Each row is a point. A path goes straight from each point to the next, and from the last back to the first. The post is the endless flat space through its rows: a point in 2 columns, a line in 3, a plane in 4, and so on, so that a path can go around it. Count how often the path circles the post. Going back the other way cancels.
In the rows, zero is written as 128.

Post, 2 rows:
[[144 103  97]
 [123 147 147]]
Path (12 x 3):
[[165 153 123]
 [158  90 104]
 [116  94 125]
 [134  80 114]
 [170 121 150]
 [153 131 122]
 [127 123 161]
 [104 130 150]
 [128 114 101]
 [133 185 115]
 [170 151 134]
 [198 127  90]]
Times around: 1

Post:
[[181 101 140  61 131 146 131 122]
 [108 148 144 101 133  93 122 117]
 [129 174  76 140  42 106 129 121]
 [ 67 129 131 149  91 117  91 120]
 [174 133 150 112 122 131 126  81]
 [170 113 152 123 188 163 123 124]
 [157 115 130 110 115  95 152 110]]
Path:
[[113 119 192  95 127 140 133  89]
 [170 114 170 161  74 108 151  83]
 [167 130 130 114  99 117  96 123]
 [146 145 112 145 129 108 128 111]
 [125 140 125 120 139 136 113 108]
 [157 176 133  91 113 137 135  98]
 [144 124 147 130 159 131 143 138]
 [125 113 129 110  86 123 107 146]
 [154 135  88  88  91 101 133 145]
 [153  93 116  95 147 108 148 136]
 [117  98  80 109 132 121 148 139]
 [112 131 138  89 112 133 114  89]
 [134 132 121  71 127 120 174 147]
 [107  97 133 108 119 128 170 137]
 [149 104 151 120  80 149 143 121]
 [137  72 189 121 131 122 107 148]
 [175 149 137 107  96 135  92  72]
 [172 124  48  99  97 152 136 158]
 [163 160 130 105 113 141 120  74]
 [103 114 144 112 133 137 105 111]]
Times around: 3

Post, 11 rows:
[[128 132 126 100  59 140 119  96 139 107 157 104]
 [181 116 117 129  98 133  95 105 114 140 181 140]
 [ 88 151 110 172 125 111 154 142 143 141 108 136]
 [115 150 123 155 135  85 145 142 147 128 146  83]
 [166 111 135 100 136 143  65 117 129 102 149 127]
 [170  82 130  95  94 146 106 139  88 134 121 126]
 [105 160 139 124 150 125 159 161  94 118 120 135]
 [115 145 140 173 145 135 159 125 128 144 131 108]
 [ 80 153 108 145 157 109 145 129 119 158 130 110]
 [116 178 159  92 122 135  89 136  58  95  78 108]
 [ 89 141  99 186 150 127 173 149 109 119 137 109]]
Path, 24 rows:
[[136 147 122  93 145 130 153 148 106 129 162 141]
 [148 162 178 110 145  99 123 156 104 153 156  64]
 [ 55 128 136  83 133 129  83 157 127  72  69 119]
 [129 142 162 101 103 145 145 107  87  96 130  78]
 [179 119 154 115 153 135 111 122 116 105 125 106]
 [ 92 147 149 123  89 172 114 110 114 134  55 111]
 [118 181 156 136 150 145  84 144  86 148 145 170]
 [ 97 109 129 126 110 157 127 143  78 106 131 111]
 [108 146 145 112 143 118 167 136 117 152 122 167]
 [110 122 106 111 162 117 148 120 103 135  95 117]
 [144 180 109 210 132 115 151 137 138 129 155  97]
 [102 136 124 134  72 100 151 152 104 208 113 116]
 [ 67 124 136 121 130  99 119 116 123  97 126  68]
 [ 96 157 124  90 143  89 148 130 112 104  94 121]
 [161 104 114 111 105 138 154 125 130 109 133  98]
 [157  89  99 163 131 173  97 122 122 154 134 111]
 [ 90 197 136 113 134 128  71 106  84  99 173 112]
 [104 107  97 115 134  77 121 128  77 151 176 102]
 [159 118 120 109 135  94 104 134  88 121 101  86]
 [119 176 120 110 148 115 103 120 152 181 129  96]
 [166 135 180 150 110 172 132 160 103 102 124 129]
 [135  79 136 114 118 130 126 159 107 159 132 123]
 [ 95 101 112 143 135 124 140 135 146 133 123 142]
 [157  97 117 139 120 123 136 106 139 161 147 144]]
Times around: 5
